Each row is a point. The points of each table are mixes of a few directions, plus a little noise. How many directions does each table use, and how many do they share? Where both have some left over, give the other angles between the two spaces (their principal angles), to ten degrees, smallest first.
In the rows, 128 means zero.

First, 7 rows:
[[138  96 171]
 [114 101 161]
 [146  95 173]
 [150 122 139]
 [124 165  80]
 [122 155  92]
 [102 163  79]]
Second, 4 rows:
[[142 150 162]
 [144 154 168]
 [102  87  64]
 [124 121 117]]
Directions: first 2, second 1, shared 0; angles 60

First:
[[ 46 159  69  70  70  81  85  32]
 [ 97 137 104 117 106 120 119  90]
 [ 96 129 100 146 105 146 137  86]
 [138 122 135 142 135 140 137 140]
 [137 128 136 119 135 120 123 140]
 [148 131 146 103 142 105 114 156]
 [174 123 166 115 161 114 122 188]
 [133 134 135 103 132 106 113 137]
 [162 108 150 180 152 172 163 165]
 [147 109 138 186 141 177 166 146]]
Second:
[[141 121  83 136 146 110 112 150]
 [ 95 127 150  90 200 164 139 108]
 [129 132  80 128 126 136 130 138]
 [157 134  54 119 120 114 147 199]
 [181 142 170 139  79 138  80 129]
 [ 83 129 168 146  80 142 151  61]
 [113 110 151 124 180  99 132 131]
 [170 129 135 143 112 115  86 141]
 [ 83 128 162 126 108 135 174  94]]
Directions: first 2, second 5, shared 1; angles 80

First (9 x 12):
[[102 123 169 145 143 121 174 134 113 116 130 126]
 [ 95 119 162 168 185 158 161 184 155 116 166 147]
 [194 136 151 121  96 101 162  75 101 123  59  55]
 [119 141 109 125 115  93 123  80 115 132 114  89]
 [165 135  58 134  99  94  97 153 165 133 134 157]
 [123 137 111 125 123 160 106  91 163 117 155 114]
 [ 94 111 201 116 145 174 159 129  96 118 135 141]
 [142 119  83 105  92  97  92 177 116 146 127 205]
 [121 131 107 113 152 153  78 130 128 150 134 118]]
Second:
[[ 90 148 146  74  89 127 134 139 189 139 173 117]
 [128 150 113 105 135 143  97 160 131  89 142 125]
 [103 128 115 108 158 138 135 106 148 136 109 143]
 [177  98 138 201 123 109 139 118  64 140 104 125]
 [116 115 137 131 126 120 153 100 140 160 118 133]
 [ 71 143 108  64 167 150 133 105 188 135 118 148]
 [138 106 151 159 104 107 157 105 118 166 124 124]
 [201 136 116 182 122 129  75 192  45  59 136 110]]
Directions: first 6, second 3, shared 0; angles 50, 60, 70

First:
[[209 181 112  60 188  69 124  90  86  48 109  80 139 217 105 132  60  96]
 [ 93 101 136 155  99 154 129 144 148 167 140 146 123  85 142 124 162 142]
 [124 135 126 136 133 130 130 130 126 123 121 135 128 134 122 133 121 130]
 [ 96  89 140 145  89 152 126 142 152 178 151 137 124  73 153 116 177 140]
 [162  97 139  73 108 107 116 109 134 149 164  82 131 107 162  99 162 114]
 [132 102 137 111 106 128 123 125 139 154 151 112 128 101 151 112 159 126]
 [ 94 187 107 197 172 146 145 148 110  78  69 188 126 181  70 174  60 142]
 [113 132 126 147 129 138 131 135 129 128 120 144 126 127 121 135 124 134]]
Second, 10 rows:
[[140  63 142  42  62 160 118 140 167 149 205 126 135  52 191  75 206 190]
 [125 145 124 151 146 119 131 125 118 123 108 128 126 148 112 142 108 112]
 [118 184 116 202 185 100 137 118  95 110  62 130 122 193  74 173  61  75]
 [135  92 136  81  92 146 122 134 149 140 170 127 132  87 162  99 170 162]
 [123 155 122 164 155 115 132 123 112 120  97 129 125 159 102 150  96 103]
 [124 152 123 159 152 116 132 123 114 121 100 129 125 155 105 147 100 106]
 [128 131 127 132 131 126 128 127 126 127 125 128 128 132 125 131 124 125]
 [138  72 140  54  71 156 119 138 162 146 194 126 134  63 182  83 195 181]
 [122 162 121 173 162 111 134 122 108 117  88 129 124 167  95 155  88  96]
 [128 125 129 124 124 129 127 129 130 129 132 128 128 124 131 125 132 131]]
Directions: first 2, second 1, shared 0; angles 30

First:
[[174 109 135 147 196 117  80 158 153  75 157  70 131  91 117 195 132  91
  173 116 249  31 130 169  96 113 132 173 175  86 153 100]
 [168 112 134 145 187 118  86 154 150  82 153  78 130  96 119 186 131  96
  167 118 233  44 130 163 100 114 131 167 168  92 150 103]
 [131 127 128 129 133 127 125 130 130 124 130 124 128 125 127 133 128 125
  131 127 137 121 128 131 126 127 128 131 131 125 130 126]
 [104 138 125 118  93 134 153 113 115 155 113 158 126 147 134  93 126 147
  105 134  66 178 127 107 145 136 126 105 104 150 115 143]
 [141 123 130 133 146 125 115 136 135 114 136 112 129 118 125 146 129 118
  140 125 161 102 128 139 119 124 129 140 141 117 135 120]
 [ 90 143 123 112  73 137 167 104 107 171 105 175 126 158 137  73 125 158
   92 138  30 206 126  95 154 141 125  91  90 162 108 151]
 [104 138 125 118  93 134 153 113 115 155 113 158 126 147 134  93 126 147
  105 134  66 178 127 107 145 136 126 105 104 149 115 143]
 [ 94 142 123 114  78 136 163 106 109 167 107 170 126 155 136  78 125 155
   95 137  39 199 126  98 152 140 125  95  93 159 110 149]
 [145 121 130 135 153 124 110 139 137 109 139 107 129 114 124 153 129 114
  145 124 173  92 129 143 116 122 129 145 146 112 137 118]]
Second (8 x 32):
[[ 79  99 141  85  73 169 127 101  48 216 138 129 151 145 142  64 149 205
  118 182  12 208 131 104 132 117 128  93  65 152  21 115]
 [166 150 118 161 171  96 129 148 190  60 121 127 110 114 117 178 112  68
  136  87 218  67 126 146 125 137 128 155 177 110 211 138]
 [148 140 123 146 151 112 129 139 161  92 124 128 118 121 123 154 120  96
  133 106 176  95 127 138 126 132 128 143 154 118 172 134]
 [147 139 123 144 149 113 128 138 158  95 124 128 119 122 123 152 120  99
  132 108 172  98 127 136 126 132 128 141 151 119 168 133]
 [ 99 110 137 102  94 153 127 112  79 182 134 128 142 139 137  89 141 175
  121 161  58 176 130 114 130 121 128 107  90 143  63 120]
 [123 125 129 124 122 132 128 125 119 137 129 128 131 130 129 121 130 136
  126 134 116 137 128 125 128 127 128 124 121 131 116 126]
 [112 118 133 114 109 142 128 119 101 158 131 128 135 134 133 106 135 154
  124 146  89 155 129 120 129 124 129 116 107 136  92 123]
 [152 143 121 149 155 108 129 142 167  85 123 128 117 119 121 160 118  90
  133 102 185  88 127 139 126 134 128 145 159 116 181 135]]
Directions: first 1, second 1, shared 0; angles 40

First, 11 rows:
[[ 79 208 130  77 124 138 149 113 197  58 162 145 165 184 117  90 131 127
  189 192  97 104  98 173 116 184 184  98 102  46 135 110]
 [138 135 127 151 136 118  90 141  94 133 120 107 139 131 107 129 102 119
  121 124 140 111 133  98 129 129 107 122 145 155 112 157]
 [113 135 161 143 161 127 123 114 141 112 150 143  99 142 154 142 144 137
  139  92 133 133 106 113 146 152 118 162 128 145 143 143]
 [139 110 156 158 152 126 110 126 114 141 139 134 109 126 142 148 117 134
  109  75 155 127 127  79 155 119  92 147 135 180 132 143]
 [158  64 107 126  91 126 164 148  98 168 106 121 128  96 130 138 104 123
   74 111 155 150 154 136 127  84 100 110 113 136 137  95]
 [123 102 110 112 107 124 169 132 126 130 116 128 113 116 143 130 144 124
  119 138 120 156 125 182 111 131 138 137 113  92 147 105]
 [ 94 136 114 126 121  97 149 152  92  83 125 101 117 159 131 124 109 103
  132 145 131 145  90 206 102 200 118 142 109  65 158 141]
 [165 144  90 110  76 136 103 159 109 148 110 100 225 132  51  91  37 111
  101 181 152  73 177  78 124  75 118  21 126 134  82 110]
 [133 136 149 133 162 152 107  87 174 151 132 160  96  98 152 140 207 157
  160 116  90 134 137  97 138  99 165 169 158 166 112 136]
 [138 135 140 147 156 137  91 109 134 147 124 136 110 108 133 138 166 141
  144 117 109 124 136  93 134 110 139 155 158 169 108 152]
 [127 103 126 125 124 127 152 126 128 136 123 133 106 115 147 137 147 131
  119 117 126 151 125 152 124 125 129 146 122 120 142 116]]
Second, 9 rows:
[[152 119  93 140 114 118  88 142  80 159  87  95 137  96 100 128 133 119
  120 162 113 120 155 130 102 102 128 124 159 144  96 150]
 [144 133  89  70  85 133  79 105 143 151  84 125 136  78 138 144 209 157
  146 249  70  75 179 160  88  60 166 124 151 128  92  98]
 [135 166 124 142 140 139 101 131 133 129 132 120 165 140  84 101 101 119
  147 133 122 113 134  87 131 128 146  97 147 138  98 152]
 [116 147 145 122 137 139 145 121 161 110 154 145 140 151 127 116 114 130
  139 113 135 127 116 114 144 142 136 115 114 118 135 120]
 [128 105 132 160 137 117 153 149  96 128 132 116 119 138 122 126  87 109
  104  74 158 162 110 128 137 153 100 133 120 128 146 143]
 [119  78 146 165 140 109 185 153  89 121 142 123  89 143 152 142  86 108
   87  39 177 186  92 149 145 171  78 157 101 121 177 134]
 [110 131 149 119 126 139 197 134 165 100 169 151 145 169 129 107  77 119
  120  84 160 151 102 129 153 158 124  99  84  92 161  98]
 [133 123 125 118 134 119  66 103 118 144 100 126  87  88 165 167 215 156
  144 177  88  98 148 140 109  99 133 181 162 163 112 140]
 [114 150 148 117 138 140 139 115 167 109 154 149 134 149 135 121 128 136
  144 121 129 121 117 115 143 138 139 121 116 121 135 118]]
Directions: first 5, second 4, shared 3; angles 40

First (10 x 32):
[[142 144 147 136 156 134  93 128 132 124 127 147 123 106 128 142 117 149
  148 118 129 103 119 114 114 167 129 120 115 118 159 121]
 [109 132 153 127 135 145 134  97 102 129  75 166 159 127 157 106 128 105
  114 115 125 129 158 150 154  98 130 115 140 111 133 120]
 [158 106 157 127 121  76  53 158 116 112 179  96 136 145  89 185 146 105
  117 140 146  97 107  86  57 148 120 140 128 141 156 143]
 [170  82 174 121 102  38  16 172  98 102 206  71 150 170  68 215 165  72
   95 151 158  87 103  68  19 136 112 150 136 153 161 155]
 [153 104 130 124 108  81  84 164 130 118 190  80 120 149  87 173 145 115
  120 146 142 114 102  93  70 141 121 146 127 149 134 145]
 [ 85 128 127 121 116 163 194  84 102 138  53 164 161 139 174  70 130  97
  102 118 117 163 176 179 196  57 132 116 151 113  96 119]
 [122 153  83 133 139 164 182 130 168 142 130 130  88 103 137  99 106 181
  161 125 114 147 115 141 165 153 135 125 112 128 108 120]
 [133 143 107 133 140 143 142 136 154 133 140 126 100 110 126 123 114 164
  153 126 122 129 112 126 136 158 132 127 114 129 127 124]
 [119 147 132 133 149 157 141 109 130 132  93 161 130 108 150 107 114 143
  140 114 120 128 139 143 156 135 133 116 124 113 135 116]
 [ 89 142  73 125 115 180 240 103 148 149  87 138 113 125 165  57 115 148
  132 125 107 183 149 179 212  86 136 124 134 125  69 119]]
Second (10 x 32):
[[103 121 120 121 111 141 172 108 114 134  94 136 146 143 150  96 134 104
  107 128 123 154 154 157 164  78 129 126 144 126 100 127]
 [129  98  95 117  83  95 152 154 134 129 176  69 118 164 101 137 149 107
  106 153 134 153 116 122 112  97 122 150 138 156  88 147]
 [149 157 167 142 181 142  65 123 131 121 115 171 125  87 132 151 107 160
  160 107 129  83 117 107 107 194 132 111 107 106 188 114]
 [131 149 145 136 159 149 111 116 130 128 105 162 127 102 142 125 113 149
  147 113 124 111 129 128 135 157 132 115 118 112 155 117]
 [161 101 173 126 122  67  31 156 105 108 177 100 146 148  88 195 150  93
  111 139 150  87 110  81  45 147 118 139 130 139 167 143]
 [144  90 152 119  97  70  76 150 102 114 169  87 151 168  95 172 159  76
   93 146 146 116 123 101  70 105 118 144 143 146 132 148]
 [144 164  83 140 159 161 152 147 187 138 158 125  65  83 120 123  96 213
  186 123 116 126  89 118 140 204 136 125  93 129 131 119]
 [100  86 135 110  74 101 157 113  83 126 107 108 176 185 136 111 163  47
   66 143 134 161 166 153 140  29 121 139 167 139  86 141]
 [ 95 158 106 132 145 190 203  90 138 145  62 175 124 103 175  65 105 154
  143 110 108 156 154 174 207 112 138 110 127 108 107 109]
 [124 155 104 135 150 165 160 122 156 138 116 146 100  98 142 105 105 175
  159 118 116 134 121 139 160 158 135 120 112 120 126 117]]
Directions: first 3, second 3, shared 3

First, 10 rows:
[[118 127 142 160 122 142 125 125 122 152 158 109 113 141 139 143 137 123
  125 126 127 124 111 121 118 144 132 114 131 127 120 115]
 [121 121 119 126 132 136 122 137 133 121 120 121 129 136  97 113  99 131
  119 138 108 126 133 130 129 126 135 122 132 137 148 116]
 [127 124 114  94 138 115 126 139 137 104  87 144 147 125  84  92  99 134
  123 144 123 124 155 138 142 115 125 141 124 128 150 134]
 [134 137 151 150 133 126 130 111 130 148 163 126 104 121 160 148 165 139
  120 113 154 126 100 123 126 138 119 122 133 103 105 123]
 [125 133 129 133 124 135 128 143 117 139 131 105 146 142 128 123 123 103
  135 145 117 125 136 124 124 138 126 130 113 146 125 131]
 [ 99 122 129 109 127 125 132 134 129 122 100 140 146 138  84  93  99 129
  123 136 126 115 157 129 129 134 126 129 122 121 154 125]
 [118 126 116 112 112 140 143 126 117 115 125 132 141 122 150 143 118 120
  142 103 109 136 140 118 111 126 135 122 125 149 142 133]
 [120 112 110 130 103 126 127 119 115 126  96 157 136 132 131 139 129 117
  155 127 128 133 145 135 124 117 142 136 133 140 124 145]
 [152 144 137 120 144 120 131 129 134 125 146 117 127 113 150 133 148 134
  119 124 140 132 113 126 135 127 113 134 122 120 115 131]
 [167 133 132 146 145 117 115 115 144 131 153 130  94 110 156 154 164 150
  118 122 147 138  88 136 141 116 125 131 145 109  98 127]]
Second:
[[143 114 124 129 137 135 115 113 116 118 126 134 136 130 123 126 143 128
  127 146 117 133 134 151 118 123 149 125 170 140 135 121]
 [138 118 121 132 131 132 118 120 123 122 124 133 129 130 123 129 134 129
  129 139 120 132 129 142 124 121 143 127 153 137 131 124]
 [138 117 118 134 129 131 117 122 126 122 122 133 126 130 122 131 130 130
  130 138 119 133 127 141 126 119 143 127 150 137 130 125]
 [127 133 144 116 139 130 134 119 116 127 139 124 146 127 134 118 147 124
  122 131 133 124 139 134 117 141 126 125 141 125 134 123]
 [ 95 152 111 145  89 108 149 177 176 154 114 123  78 125 128 151  61 135
  140  83 146 122  96  64 168 118  83 140   7 104 103 153]
 [131 128 140 118 139 132 130 117 115 124 137 126 145 128 132 119 148 125
  123 135 129 126 139 139 116 138 131 125 150 129 135 122]
 [132 121 112 139 120 127 120 133 137 127 117 133 113 130 121 137 113 132
  134 129 121 133 119 128 136 115 135 130 124 133 124 131]
 [114 140 128 129 117 121 139 144 142 138 127 124 116 126 131 133 109 129
  130 111 137 124 120 105 140 130 109 132  85 117 120 136]
 [133 122 122 132 128 129 122 125 127 125 124 131 126 129 125 130 128 129
  129 133 123 131 127 134 128 123 136 128 139 133 129 127]
 [123 139 158 106 146 131 141 114 108 127 149 119 160 125 140 110 160 121
  117 130 139 120 147 134 110 153 120 124 145 121 137 121]
 [133 124 128 127 132 130 124 122 123 125 128 129 133 129 127 126 135 128
  127 134 125 129 131 136 124 128 135 127 143 132 131 125]]
Directions: first 6, second 2, shared 1; angles 90

First, 8 rows:
[[ 99 133 129 118 119 143 126 114 125 130 112 117 103 140 136 131 135 135
  110 138 144 132 135 134 134 129 115 139 128 133 140 137]
 [189 126  91 183 195  67 173 249 166 150 163 123 174 114 141 122 140 114
  182 107 152 115  96  76  82 112  91  97 122 102  91  87]
 [136 130 114 145 152 112 146 170 142 138 133 119 132 130 139 127 138 126
  139 126 149 125 119 109 112 122 104 123 125 120 120 116]
 [ 58 143 117 117 127 154 140 133 134 143  87  88  62 161 162 134 157 145
   90 152 192 134 139 125 129 126  68 153 124 133 152 139]
 [167 114 157 111  94 133  93  62 102 101 150 171 169 102  88 125  92 118
  138 115  51 128 133 158 150 137 207 119 135 137 123 137]
 [ 52 137 147  86  82 181 104  51 106 122  84 111  65 155 136 135 135 146
   73 154 144 140 155 161 158 138 122 160 130 148 165 161]
 [ 98 135 123 124 128 138 134 132 132 135 111 110 100 143 143 131 141 136
  112 138 157 131 133 126 128 127 101 139 126 130 138 133]
 [225 106 146 141 126  95 108 115 118 104 184 185 218  81  80 120  85 104
  180  95  34 120 114 135 129 132 217  94 134 123  95 113]]
Second (11 x 32):
[[187 145 191 140 147 156 173 125 177 110 144 164 143  98 143 153 114 107
  151 191 174 136 172  52  66 110  59 105 200 104 182 120]
 [116 127 125  84  87 169  80  53 109  96 115 170 132 150  67 163 111 142
  117  81 103 107 120 166 184 148 127 139 108 141 135 171]
 [149 136 116 156 163 120 160 181 160 135 135 126 129 122 145 136 140 119
  140 136 167 132 126  90  94 109  80 118 129 112 135 105]
 [ 77 124 114 152 156  72 160 208 120 184 117  41 100 142 203  73 161 141
  127 166 159 132 124 119 103 135 135 135 142 128  94 111]
 [134 125 141 121 116 134 120 104 121 121 131 137 133 121 121 127 119 125
  126 132 110 131 135 136 132 130 149 128 134 131 132 131]
 [ 55 119 172  78  78 126 100  69  79 146 100  82 102 156 149  93 124 159
  113 163 108 112 151 166 164 177 172 149 175 151 115 180]
 [ 88 116  81 113 107 117  85 114  90 132 116 116 121 152 101 119 133 143
  109  70  87 119  93 190 184 143 179 146  68 148  92 140]
 [117 120 118 146 137  95 135 157 114 150 132  93 125 119 157  94 137 125
  124 139 111 142 122 140 119 124 174 130 120 132 106 107]
 [172 139 130 117 125 175 121  94 156  87 135 197 146 124  75 185 112 119
  135  97 141 119 128 110 133 116  73 119 119 118 161 138]
 [135 116 151 133 114 112 121 106 104 133 140 117 137 102 144  94 116 117
  123 153  77 148 140 149 124 127 209 126 138 136 121 114]
 [178 141  69 168 179 133 154 197 178 115 143 164 141 123 104 172 142 110
  141  79 172 129  96  91 104  89  51 114  75 106 136  91]]
Directions: first 2, second 4, shared 1; angles 40

First (9 x 32):
[[197 131 113 189 195  93 217 237 139 202 248  45  84 100 171 161 213 143
  173  77 127 107 244 123 202 189  30  92 129 182  66 151]
 [ 92 126 136  98  94 145  82  72 123  91  67 170 151 140 106 111  86 120
  106 155 129 139  69 131  90  98 178 146 127 102 159 117]
 [122 127 130 123 122 131 120 120 127 123 120 133 132 130 124 125 122 127
  124 131 128 130 118 129 122 124 136 131 127 124 133 126]
 [126 128 128 125 125 130 126 124 127 124 125 132 129 129 125 126 125 126
  126 129 129 127 123 128 125 126 130 129 128 126 131 127]
 [154 129 122 151 152 116 163 170 132 156 173  97 111 118 144 140 160 134
  144 109 128 121 172 125 156 151  90 114 129 148 104 137]
 [144 129 124 140 142 121 150 155 130 145 156 109 117 122 139 136 148 132
  138 115 128 123 154 126 146 143 105 119 129 141 113 134]
 [133 129 127 133 133 127 134 135 128 131 136 122 126 127 131 131 134 129
  132 124 127 126 134 128 132 131 122 126 130 131 124 130]
 [113 127 131 115 111 137 107 101 125 110  99 147 138 134 118 121 107 123
  117 140 129 134 100 130 110 115 152 136 127 116 144 122]
 [ 72 125 140  80  74 155  55  37 118  67  30 194 163 149  93 101  59 115
   91 169 128 146  33 133  67  79 208 157 128  86 179 109]]
Second:
[[138 136  63 122  89 149 127 139 148 110 111 114 112  73  93 186 123 140
   76 131  84 135  71 106 121 130 129 137 126 154 155 123]
 [135 134  80 124 100 143 128 138 142 115 117 117 116  87 103 172 124 137
   91 129  97 134  86 112 123 129 128 134 127 147 148 124]
 [142 129 117 111 106 150  91  55 134 106  79 130 115 128  99  94 120 145
   95 170  76 121 123 126 115 151 137 132 126 140 121 172]
 [124 122 176 128 152 118 118  98 115 136 127 139 137 171 147  73 130 124
  159 138 147 121 170 145 129 133 130 122 128 111 105 144]
 [115 125 151 142 154 106 156 181 119 149 169 130 142 141 158 141 135 112
  165  95 178 132 145 135 140 110 121 123 130 113 127  95]
 [113 117 219 136 182  98 129 113 100 154 152 148 150 205 177  48 136 111
  200 123 189 119 207 159 137 124 127 116 129  92  91 134]
 [140 140  26 125  73 153 142 176 158 106 121 104 107  38  83 236 122 141
   57 116  78 142  37  92 123 123 125 141 127 166 175 102]
 [116 120 193 136 168 106 132 123 108 148 148 142 145 182 165  74 134 115
  181 121 174 122 184 150 135 124 127 119 129 102 102 129]]
Directions: first 1, second 2, shared 0; angles 60
